Each row is a point. Any point is a mix of the corners, with weights that add up to 1. It lies inside the corners' shape when no weight is negative. Say inside or outside, and name the corners with a negative weight.

Corners:
(1): [-26.9, 6.9]
(2): [-4.3, 6.0]
(3): [10.0, -15.2]
Points:
[-3.6, -10.5] -> outside (2)
[-28.4, 2.1] -> outside (2)
[-22.2, 2.4] -> outside (2)
[-15.3, 9.9] -> outside (3)

Corners:
(1): [10.8, 1.4, 48.4, 12.2, -4.4, -10.5, 3.6, 2.1, 13.4]
(2): [20.6, -2.6, 6.7, 1.2, 7.6, -8.5, -17.4, 8.0, 16.1]
(3): [13.4, -10.9, -1.6, 10.1, -9.8, -13.0, 8.6, 20.6, -2.0]
(4): [1.1, 6.8, -8.0, 13.5, -8.5, 17.8, 6.1, -11.0, -7.4]
(5): [13.4, -2.9, -11.1, -42.0, -36.7, -1.2, -26.6, 10.3, 16.1]
(6): [-23.4, -38.7, -3.6, -6.9, 5.7, 33.5, -0.6, 22.4, -15.8]
(7): [12.1, 7.0, 17.8, -6.0, -4.5, -15.4, -18.2, -2.3, -17.0]
(8): [-7.4, 3.3, 3.5, -8.2, 5.3, -21.9, -15.5, 9.7, 16.8]
(9): [8.1, 3.0, -12.3, -23.1, 4.0, -1.5, 5.8, -3.1, -13.3]
(10): [-3.3, -40.0, -5.4, -16.7, 7.8, -24.1, -7.5, -2.7, -9.1]
Points:
[14.8, -5.2, -4.7, -1.3, -8.2, 14.0, 8.8, 9.1, 2.0] -> outside (7, 8, 10)
[7.4, -1.4, 27.3, 3.6, -2.2, -10.1, -2.8, 4.2, 9.8] -> inside
[-0.8, -9.4, -1.3, -15.3, -7.4, -1.1, -12.6, 11.0, 5.5] -> inside
[-17.8, -40.5, -0.2, -3.2, -12.1, 11.8, 3.0, 22.3, -1.0] -> outside (2, 7, 9)
